Each point is reached from the start by the listed moves, each made 0, 1 or 2 times, or once backwards (-1), plus a little noise. Say if it took an odd or an even number of moves. Then give how often each move was made.
In the rows, zero is written as 128.

Moves:
(1): [174  88]
(2): [144 152]
Start: [125 106]
Points:
[157  42] => even (1, -1)
[190  89] => even (1, 1)
[ 59 125] => even (-1, -1)
[ 94 172] => even (-1, 1)

Moves:
(1): [157 136 121 130 127 120 128 130 126]
(2): [116 171 116 142 123 126 129 126 115]
(3): [132 129 158 123 117 124 124 117 127]
(4): [125 129 134 162 122 118 112 137 130]
(5): [128 133 134 135 152 138 119 108 142]
(6): [147 128 125 136 128 170 126 130 121]
(7): [127 130 140 133 139 131 169 133 122]
(8): [132 131 133 116 151 122 118 152 119]
(9): [131 139 137 127 121 131 129 134 150]
Start: [124 141 135 138 135 122 138 119 114]
Points:
[200 116 106  74 200 108 138 172 105] => odd (2, -1, -1, -1, 0, 0, 0, 2, 0)
[142 240  88 155 210 231 128 107  93] => odd (0, 2, -1, -1, 2, 2, 0, 1, 0)
[231 144 140 149 184 242 229  90 177] => even (2, -1, -1, -1, 2, 2, 2, -1, 2)
[213  98 140 151  95 118  82 137  87] => odd (2, -1, 1, 1, -1, 1, -1, 0, -1)
[134  85 163  76 194 164 220 183  54] => even (-1, -1, 0, -1, -1, 1, 2, 2, -1)
[157 241 122 158  71 137 105 128  95] => even (1, 2, 1, 0, -1, 1, -1, 0, 1)
[118 228 187 249 141 152  79  70  88] => even (0, 2, 2, 2, 2, 1, 0, 0, -1)

Moves:
(1): [145 117 112 114 131 116 132 143 121 130 127 132 139 126 127 126 141 139
 129 124 133 122 133 124 127 135]
(2): [132 147 115 121 133 123 141 123 132 130 139 128 116 126 122 135 133 129
 131 133 128 134 130 130 117 145]
(3): [137 137 156 125 150 118 131 134 139 134 129 127 119 122 133 134 134 141
 133 124 125 118 124 132 135 123]
(4): [133 130 122 153 121 125 130 129 136 125 123 123 129 127 124 122 131 137
 132 128 130 131 116 129 123 135]
(5): [124 128 119 129 149 126 122 130 131 145 133 135 136 120 118 133 121 126
 116 120 134 132 128 129 120 124]
(6): [140 127 126 133 134 153 138 130 134 120 125 129 130 129 127 122 123 127
 129 144 131 123 127 117 142 139]
(7): [121 127 134 133 128 128 142 137 142 137 142 119 130 128 133 130 134 136
 112 132 126 133 136 121 125 119]
(8): [121 127 128 133 136 134 110 156 129 127 144 122 130 136 122 133 140 121
 131 143 127 122 131 131 127 127]
(9): [123 132 124 125 130 129 120 118 157 134 125 130 125 132 138 130 129 121
 134 131 128 123 135 122 155 142]
(10): [136 136 121 127 117 142 123 133 127 163 114 123 130 112 138 120 133 140
 127 139 126 119 129 122 124 108]
(11): [135 122 125 130 125 133 122 116 128 132 160 130 133 126 115 116 131 135
 137 126 117 140 131 134 132 129]
(12): [126 124 134 134 125 118 128 133 128 141 115 150 121 128 119 137 117 127
 143 130 130 131 137 134 126 130]
(13): [124 134 131 133 127 126 130 127 123 132 129 138 151 120 130 126 139 130
 131 132 129 127 133 131 130 135]
(14): [134 129 131 130 133 131 125 125 128 134 124 127 135 155 135 123 120 134
 133 135 131 121 128 135 125 127]
(15): [125 124 126 127 123 126 122 132 124 120 127 143 114 128 150 128 136 137
 127 131 131 127 126 130 121 125]
(16): [134 121 129 130 125 141 131 132 135 128 127 126 143 135 130 155 123 134
 142 131 129 132 114 131 128 131]
(17): [116 126 126 128 131 134 127 121 132 124 119 126 127 130 125 127 148 129
 132 124 116 122 129 120 125 130]
(18): [117 138 114 111 140 128 129 137 126 112 119 126 124 129 120 109 113 157
 131 126 128 133 130 135 142 128]
(19): [124 127 125 128 133 120 137 125 119 134 136 124 131 126 130 127 124 123
 145 132 128 127 121 116 134 123]
(20): [121 115 120 122 126 113 130 125 125 125 124 139 126 118 121 137 139 134
 131 161 133 130 116 135 139 132]
(21): [122 135 127 126 124 139 123 124 119 132 130 128 118 129 125 123 137 123
 136 110 150 135 126 127 139 127]
(22): [131 131 129 123 134 124 109 131 129 121 127 126 131 138 132 129 136 127
 126 135 116 156 125 120 130 126]
(23): [126 124 126 139 137 126 109 119 125 133 131 119 127 120 131 126 120 133
 134 135 128 131 153 131 138 117]
(24): [126 128 128 127 137 130 132 125 133 126 122 124 121 135 133 125 130 114
 139 130 127 137 129 151 126 128]
Start: [138 134 105 130 128 116 151 129 125 124 130 144 147 128 119 128 142 135
 129 121 128 134 153 144 121 128]
Points:
[148 186 131 175 161 129 206 126 157 135 136 160 173 136 142 173 126 236
 161 172 125 199 155 167 101 139] => even (-1, 2, 1, 1, 0, 1, 2, -1, -1, 0, 0, 1, 2, 1, 1, 2, 0, 1, 0, 0, 0, 1, 1, 0)
[106 107  25  63 132  67 181 166  86 145  90 183 159 106 123 123 216 188
 145 173  95 149 190 192  54 116] => odd (2, 1, -1, -1, 0, -1, 1, 0, -1, 1, 0, 1, 1, 0, 1, 0, 2, 1, 0, 1, -1, 0, 0, 2)
[131 147  12 125 249 126  93 170 137 176 194  68 180 165  67  64 198 190
 143 219  90 167 162  95 142 104] => even (1, 1, 0, 1, 2, 1, 1, 2, 0, 1, 1, -1, -1, 2, -1, -1, 2, 1, 2, 1, 0, 2, 1, 0)
[143 122 162 115 187 180 152 204  95  75 173  83 172 222  97 154  98 130
 214 115 140 118 122 136 169 104] => odd (0, -1, 1, -1, -1, 1, 0, 2, -1, -1, 0, 0, -1, 1, -1, 2, 0, 1, 2, -1, 1, 0, 0, 0)
